Rows are points. A path goes straight from each point to the next, and from the last back to the first. The post is the endless flat space through its rows: a point in 2 columns, a line in 3, a plane in 4, and so on, so that a path can go around it. How many times does the path go around the post? Going back the other way cancels.

Post (2 x 3):
[[ 17 -24 -28]
 [ 10 -12  31]]
Path (14 x 3):
[[ 27 -30  -8]
 [ 60  -2 -29]
 [  4   1 -32]
 [ -5   3   7]
 [ 20  -6  -1]
 [ 43 -16  13]
 [ 25 -60  -3]
 [  0 -31 -11]
 [-25  -7   6]
 [  9  11  -2]
 [ 33  -8  12]
 [ 36 -37  22]
 [  8 -59  10]
 [  8 -42  36]]
Times around: 1

Post (8 x 9):
[[-11 -13  26  34 -15 -20 -45  30  35]
 [  9  16  -2  33 -20 -13   2   1 -17]
 [ 13  10 -36  15  11  41 -20  -1  27]
 [  1  13 -35 -37  20   6  15  23 -18]
 [-19  26 -19  38  10 -25 -41  12   2]
 [  7  13 -17  14  31 -12  19 -26  13]
 [  8   0  39 -13  60 -19  -4  34  -7]
 [ 23   3  22  18 -25 -14 -26 -37  11]]
Path (15 x 9):
[[ 11  -9 -24  25 -12 -35 -20  27  -6]
 [-11 -20  17  12 -15 -30  -8  27 -11]
 [ -5  -6  17   9  22 -10  -1  -5  24]
 [ -1  22   4  27  -3  -1 -10  -1  43]
 [ -4  36 -17  -3 -17 -14 -26  31  28]
 [ 14  13 -16   6  11  -1  19  14  27]
 [  8  -7 -18 -12   7 -28 -41  -3  27]
 [ 29 -18  -9  22  28  10 -20 -46  27]
 [-34  -9 -18  12   2  -4  -7  14  22]
 [ -3  -7  17 -30   6  31   6  19  39]
 [-27  21 -23  43  24   4 -26 -28  24]
 [-28  12   3  20  51 -19   8 -28 -10]
 [  5   4   8   2 -10  24 -23  18   3]
 [ 21  26  29  26 -32 -13 -16   4  26]
 [ 36  21  -1   0  25 -23 -59  27   0]]
Times around: 2

Post (17 x 18):
[[-14  -3  18 -12 -12 -16  -2 -33   9  48  -2 -15 -18 -15 -14  49  13  -9]
 [  6  19 -15 -12   6 -23  28   8  19  29  28  25 -29 -43 -19  -2 -14  -5]
 [ -3  23 -13 -27  40   0   0  20  -5   7  17  19 -33 -14  13  -1  -1  -8]
 [-20 -17  -1  -9 -38  23 -21  -1  23 -17  12  -6  33 -28 -18   7  11   7]
 [-11 -21  -5  19 -53   4   4  22 -11 -21  22  -7  24   9 -20  15   1  -2]
 [  0  -3 -11  16  38 -14  -1   4  17 -18   4  27 -19 -15 -27  11  -9  -7]
 [-27   4  12 -26  -5 -22   2  20  23  32 -11  -2  -3 -18 -19  29  -4 -22]
 [ 33  22   5  -7  46  -2   9  14  11  23  27  17   7 -21  -9   1 -40  -1]
 [  9   2  17   3 -11  20   0  16 -12 -28   3  -4 -14 -25 -41 -23  -6  -9]
 [-10 -21 -13  -8 -28 -31  18  -6   8   7  -8 -52  25  -2  -8  -4  14  -7]
 [ 16   7 -27 -24  -1 -26 -17   7  39  48  36 -29  10  22 -25  20   1 -43]
 [-10  18  14 -27   3 -19  14 -24  31  -3  16  12 -16   6  -5  11  -2 -20]
 [ 18 -20   6  -2  -7  45  33  13 -15 -16  -7  26   8 -15 -34 -12  19  12]
 [ 13 -22 -21 -21   6  29  -1  11 -23 -19  20  37  14  -3 -56 -33 -49  22]
 [  4  -8 -26  -2  -4  51  21  14  -3 -31   4  -3   2 -17 -35   2 -37   7]
 [-24  12 -13  -7 -25 -24   0  11  43  31  24 -50  11  28 -24   9  21  15]
 [ 11 -22 -21  20 -24  21 -12  13  15 -25 -15   8  -5  14   2 -29 -23   4]]
Path (21 x 18):
[[ -8   5  24  32  -8  16   4  23 -17   5  -9  -9  11  -6 -10   0  -1   1]
 [ -2  15 -21  25   0  25 -21 -16  25  -1  24   4   6   4   1  31 -17   0]
 [  4   0  12   0  -5  12  17  -1 -12   1  16  17   5   5 -46  32  18  19]
 [ 10  -3 -15  -1 -10   6 -18  30  28 -27  31 -21   5  -1 -27  -5 -43  17]
 [  3 -11   4 -15  14  20  19  30   9   1  12  -3  -8 -28 -31  12  46 -26]
 [ 11   8  13  -7 -20  15   3  19  10  10  -1 -27   1   6 -31   3 -14 -56]
 [ 19  24 -16 -15  -8  -5   6  -8  15  30  -6 -50 -28 -19   5 -23   4 -26]
 [-39  11  20 -21  15   3 -28  13 -16 -40 -11  -1  -7 -12  -3  14   9  14]
 [-19  -8  19 -35 -26  21  14  17  41  13   5 -11   0  13 -19  16  10  26]
 [-37  -6   7  -1  -3 -30  14  27  11   2  55  11  -7 -57 -32  18   6  -7]
 [-20   2  22 -24  35  -1  14   2  19  46  18   2 -14 -35 -32   6  15  -1]
 [-17   8 -36 -11  18  17  13  33  17  -1  21 -16   8   2 -41 -14 -29  -1]
 [ -2  19   5   1   2  12  -2 -32   5  -9  22   4  11   3 -25  38  -3   2]
 [  8   1 -22 -21 -13 -14   9  13  43  -5 -15 -17  -6 -15 -16 -32 -24  14]
 [ -1 -13  -9 -14  22 -14 -18  21  25   0  24  -9   2   8 -13  -3  -5  11]
 [-20 -18  11 -27 -14 -25  16 -18  37  25  17  -3  34  -6 -48  -5 -14  -2]
 [  1   2  -4   6   1  18  19   3  -1  10  24  -3  23 -20 -24  -3  -7 -10]
 [  2 -13  -5  16 -16  23  -6   3  -8 -10  -2  13  46   1 -29  15  -4  16]
 [  9  27  -4 -52  -6  -8   9  25   6   9  55  -8   9 -60 -20   6  -4   4]
 [-39 -11 -10 -17 -12  22  -7  11  37  24  -6  -5 -10  -4 -17  45   1  26]
 [-20 -12   0   5 -16   8   5  11  33  25 -15 -12 -23 -16 -18 -11  -7  -2]]
Times around: 4
